Each wall is flat, endless, passes through zero and stands at right angles to its row. A trip goes straight from one point to another. List the walls that it crosses, first one first.
In the rows, 128 means zero.

Walls:
(1): [ 72 133]
(2): [ 77 181]
(3): [159 185]
(4): [117 177]
Trips:
[117  90] to [85 64] => none
[ 64 124] to [ 93 150] => 3
[155 168] to [224  70] => 2, 4, 3
[141 143] to [ 72 164] => 1
[ 90 111] to [179 193] => 4, 3, 1

Walls:
(1): [103 138 171 113 167 103 138 218 127]
(2): [173 156 122 169  70  92 111 153  81]
(3): [130 163 126 163  77  87  97 142 128]
(4): [ 88  51 119 231 128 160 179 168 155]
(5): [114 149 132 122  97 163  94  96 144]
(6): [164 151  76 181 132 120  61 168 120]
Trips:
[ 91 111 117 131 106 116 198 100 116] to [183 136 162 144  71  79 150 112 121] => 2, 3, 4
[ 66 101 152 109 169  68 244 103 117] to [158  63 148 158 156  56 189 119 107] => 2
[123  74 109 170 104  72 185 100 153] to [116  96 213 115 116 110 115 158 132] => 1, 2
[119 135 130 121 171 126 133  91  96] to [ 71 175 128 181 185  59  77 156 134] => 1, 6, 3, 2, 4
[169 163 162 112 189 109 174  53 172] to [147 104  99  96 146 126 129 121 120] => none
[127 155 129 173  87 174 132 137 149] to [120  61 176 170 165 169 142 119 160] => 2, 3, 6, 1, 5
[106  51 109 164 121  82 117 208 141] to [153 169 138 230  81 183 190 157  97] => 1
[ 80 136  68 202 100 152  96 159 167] to [149 118 209 134 137  49 110 135 112] => 1, 5, 4, 6
[151 103  66 236  93 111 149 135 131] to [187 172  66 181  64  78 120 189 163] => none

Walls:
(1): [134 134 124  62 125 149 165 127 157 123 158 107 211 124 136 140 112  72]
(2): [166 111 105 167  68 129 135  83 107 117 142  99  76 146 111 129  95 193]
(3): [ 70 151  68 164 109 124 126 145 103 102 101 192 113 130 210 179 108  78]
(4): [136 141 119 117 118 150  64  95 137  94 129 139 154 163 145 128 152  98]
(5): [178 121  87 114 118 141 163 143 211 187 111 153 118  89 145  69 140  88]
(6): [116 164 119  95 104 135  76 136 176 131 115 141 117  61 151 136  82 155]
(7): [113  99 148 169 198 116 113 149 105  35 116 119 108 139 128 110 128  83]
(8): [ 90 125 119  72 179  67 110  93 109  90 131  39 106  82 125 159  58 127]
(9): [117  82 146 152 131 121 157 158  91 122  94 138 105  48 128 175 199 115]
(10): [ 70 103 132 136 101  72 140 115 120 130 139 115 176  86  86 124  94 148]
Trips:
[ 72 157  88 114 146 164 183  86 135 159 177 130 155  73 184 183 147 115] to [149 143  66 160 148 139 148 195 116 134 113 169 127  64 111 111 132  69] => 8, 10, 7
[214 163 145 147 111  85 136 199 103 202 125 138 136 110 163 147 164  66] to [119  58  98  76 150  99 140 126  77 148 134 121 153 100 126 142 144 154] => 3, 10, 8, 5
[155 171 136  85 161 106 114 127 157 113 189 154 117 115 117 132 136 134] to [102 174  97 123 182 102  88 132 115 174 135 177 113 128  95  91 146  85] => 7, 1, 3, 8

Walls:
(1): [ 44 159 130  72 115 150  85 138 163 118  92  80 211 115 147  91  71 168
 126 125 150 113 108 140 101 128 114 114 141 120 154 134 124 143 116 169
 135  65  88 133  89 108 165 125 154 124 130  91]
(2): [175 107 151 136 139 133  89 152  54 153 154 145 162 107 137 120 156  54
 139 156 115 108 168 160 114 118 125 132 130 181 131 112 118  77 107 125
 137 152  84 142  95 150 121 141 121 169  70 150]
(3): [122  79 161 123 163  58 118 129 124 106 120 113 141 161 112 144  74 174
  95 159 130  71  91 162 133 146 154 141 148 136 110 161 175 121  92 150
 134 147 165 112 150 107 131 175 149 118 135 197]
(4): [ 71 127 148 163 154  75 121 142 149 105 100 120 110 107 113 112 164 149
 110 149  81  77 152 153 184 179 106 175  97 150 144 131  90 144 131 204
 133 131 106 144 150  99 127 185 176 112 109 120]
(5): [127 177 107  55  90 116 211 134 149 156 163 211  82 159 121 134 153 150
  94 167 117  52 131 130  94 141  47  63 117  97  85 151 129 138 118 135
 109 130 132 142 130 249 132 138 141 114 133 129]
(6): [143 153 133 101 178 137 148 153 164 123 143 105 109 105 132 107 135 129
  95  85 145 161 129 111 108 133 179 116 110 131 110 122  81 100 135 158
 172 128 181 151 153 151 161  83 109 161 139 109]
(7): [126 112 137 142 140 103 145 163 135  55 137 164  80 112 148 146 129 121
  74 113 155  82 217  80 133  94 154 119 116 171 138 130 165 132 163 112
 171 115  90 107 129 178 155 114 220 115 100 128]
(8): [125 112 172  88 121 151 149 131  96 139 130  98  98 129 109 103 164 101
  81 104 133 118 109 106 149 151 134  86 138 156  81 102  96  99 147  84
 173 113 132 162 103 163 138 144 120 129 132  74]
Trips:
[136 133 153  95 138 121  91 125  98 149 168 111 120 151 138 127 133 148
 120 103  81 138  90 137 113 129 110 147 157 109 126 145 124 110  92 107
 125 121 105 128 100  43  67 138 101  85 154 144] to [116 136 145 198 102 135 103 132 124 155  81 120 118 167 106  88 175 120
 169 130 167 107 156 171 143 144  89 103 106 172 155 106 170  94 164 144
 104  79 109 151 119 107 169 155 155 142 114 130] => 4, 8, 3, 7
[ 37  86 192 122 139 116 159 203 112  82 107 138 129 152  93 104 127 117
 126 177 121 180 110 175 110 123  85  94 115 157 147  86 113 114 195 121
 130 164 151 141 142 126  88  88 132 158  96 121] to [119 100 134 158 152 119 174 106 119 155 123 139 111 131 138  78  69 155
 156 194 143 152 143 140 119 140 127 141 113 176 151  76 167 134 126 115
 114 129 111 100 128 149  83 126 100 113  96 146] => 1, 6, 8, 7, 4
[133 131 116  96 118 113  96 118  94 101 114  89 111 142  96  90  65  87
 120 174 158 116 201 130 189 100 126  63 154 131 130 172 122 145 125 118
 154 157 151 124 154 126 140  86 162 172 112 120] to [144  97 111  81 117 102 218 187 117 147 133 141 105 145 107 103 132  86
 135 152 175 137 144  86 133 162 111 152 189  84 100 152 153 156 133 127
 110  91 125  98 190 165 193  57 113 132 101 144] => 5, 1, 2, 3
[113  95 149 141 154 121 141 146  93 177 115  68 110 127 119 146  95 130
  96 105 186 120 118 106 113  90 148 172 136 143 113 177 117 152  80 143
 131 135  46  90 105 193  92 153 189  73 101  78] to [104 156 142 144 120 124  82 164 155 172 129 181  90 135 111 162 130  98
 169 144 143  79 111 113  75 108 175 109  77 115 161 117 115 155 129 109
 109 119  84  96 128 116 155  99 172 163 127 137] => 5, 8, 3, 4
